Rows are points. The window is the flat piece filled in between its corners: a triangle in 3 columns, a solid with four corners in 4, and so on. A path goes straight from each point to the next, and from the last back to the first. List the points from which the path goes on through the window.

Window, 4 rows:
[[ 30.1  12.4  -8.5   2.9]
 [-51.3   5.9   5.1 -12.8]
 [-36.0  -3.2 -17.9 -16.1]
 [ 21.6 -15.3   3.0   2.6]]
Path:
(1): [-34.6   1.1   0.1  11.0]
(2): [-29.0   5.7  -4.3 -21.0]
(3): [-27.9  17.3   7.9 -40.7]
(4): [-32.7  13.3 -16.8  14.5]
(5): [-43.5  -5.3  -4.5  -0.5]
(6): [-32.2   0.9  -1.7 -32.9]
(7): [ 37.6   2.6  16.4 -15.2]
(8): [32.4 -4.1 -3.1 13.9]
Through the window after points: 1

Window (6 x 6):
[[ -0.7  37.5   4.4  -6.0 -25.9  14.4]
 [ 10.6 -31.1 -38.2 -23.4   6.2 -12.3]
 [ 28.7  37.2   1.9  14.3  -8.7  -0.1]
 [  1.0 -30.4  -1.0 -12.1  16.8  23.7]
 [ 17.3  18.1 -21.2  29.6 -41.8 -19.9]
 [ -7.2   2.9 -36.7  28.2  57.7  18.2]]
Path:
(1): [ 29.5   6.2 -42.7   5.1 -12.6  18.2]
(2): [  7.2  -6.1 -14.5  11.5   5.7 -13.8]
(3): [ -8.9  39.9  12.9  10.4   7.2 -20.8]
(4): [ 43.3  24.0 -11.3  11.9 -18.3  15.9]
(5): [ 17.8   6.9 -38.5   9.8   6.2   9.7]
(6): [ -2.5   6.6 -21.2  10.0  13.8 -10.6]
(7): [-11.9  33.2   6.4  14.1  -6.8 -23.6]
(8): [ 14.0  19.4 -33.9   9.8   3.1  17.8]
Through the window after points: 3

Window, 9 rows:
[[-17.3  32.5 -26.1  -4.7 -16.8 -36.0  45.7   0.5   0.7]
 [ 40.5  -5.3 -31.6   0.3 -13.2  14.9 -29.4 -12.9  30.8]
 [ -5.4  28.6 -10.5 -21.4  26.1 -27.2 -26.9   7.6   4.7]
 [ -0.8  -3.7  -5.1 -13.5   5.1 -55.8 -34.6   0.5   6.9]
 [-39.7  22.4  16.4  -9.1  -9.1  -9.6  43.6 -30.3   6.9]
 [-45.7  21.9  -6.5  18.6   2.6 -16.3  -6.1 -32.8 -22.9]
 [  2.8  42.9  11.4  15.2 -10.9 -11.7  -5.0 -59.6 -16.4]
 [ -2.3  -2.9  34.6  -4.3  14.4 -27.1 -47.9  48.5 -17.9]
 [ 38.2 -22.5   6.4   4.7  37.5 -17.9 -11.5  30.2  12.8]]
Path:
(1): [  3.7  23.3  -3.3   9.8  -3.0 -17.3  -5.4  -0.8  37.7]
(2): [-11.6  -0.3  -2.9 -42.6  -2.1 -17.8  35.1 -13.2 -30.5]
(3): [  4.9  -4.6   9.1 -14.9  16.3 -21.7 -17.8  15.6  -8.1]
(4): [  0.2  11.0  23.1  26.6  10.4 -26.6 -31.9  25.9   4.2]
(5): [  0.3  34.3  15.6  47.0   3.7 -24.8 -27.8 -18.3  25.3]
(6): [ -9.7  -0.1   1.9 -26.6   6.3 -14.7 -11.7 -17.2 -20.2]
(7): [ 11.5  -1.9 -34.4  -8.1   7.6 -16.9  14.6  -6.7 -35.9]
(8): [ -9.5  23.7  -8.4  -2.9  -8.8 -32.1   7.2   0.4  19.2]
(9): [-11.8  22.5   1.9  11.3  -7.9 -15.5  -9.1  -2.0  13.5]
(10): [-22.8   4.6  13.1 -44.4   5.4 -29.9  -2.7  -9.4 -51.2]
(11): [ -0.3   6.5  -5.9 -27.1  -9.5 -16.2  -9.1  -0.2 -26.6]
(12): [-13.0   4.5   0.9   6.8  15.4 -26.9  -2.5   8.2  28.5]
(13): [-16.5   9.6   4.9   6.0  -0.5 -43.0  13.7  13.3  29.9]
(14): [ -7.6   5.8 -17.6 -22.0   5.9 -21.2  -1.5   0.5  -7.6]
(15): [ 38.5 -11.4 -29.5 -43.6 -20.5  10.2 -17.0 -10.5  -8.6]
(16): [ 15.5  11.8 -13.1  22.0  -2.0  -1.5 -20.5 -17.1  31.3]
Through the window after points: 3, 7, 15
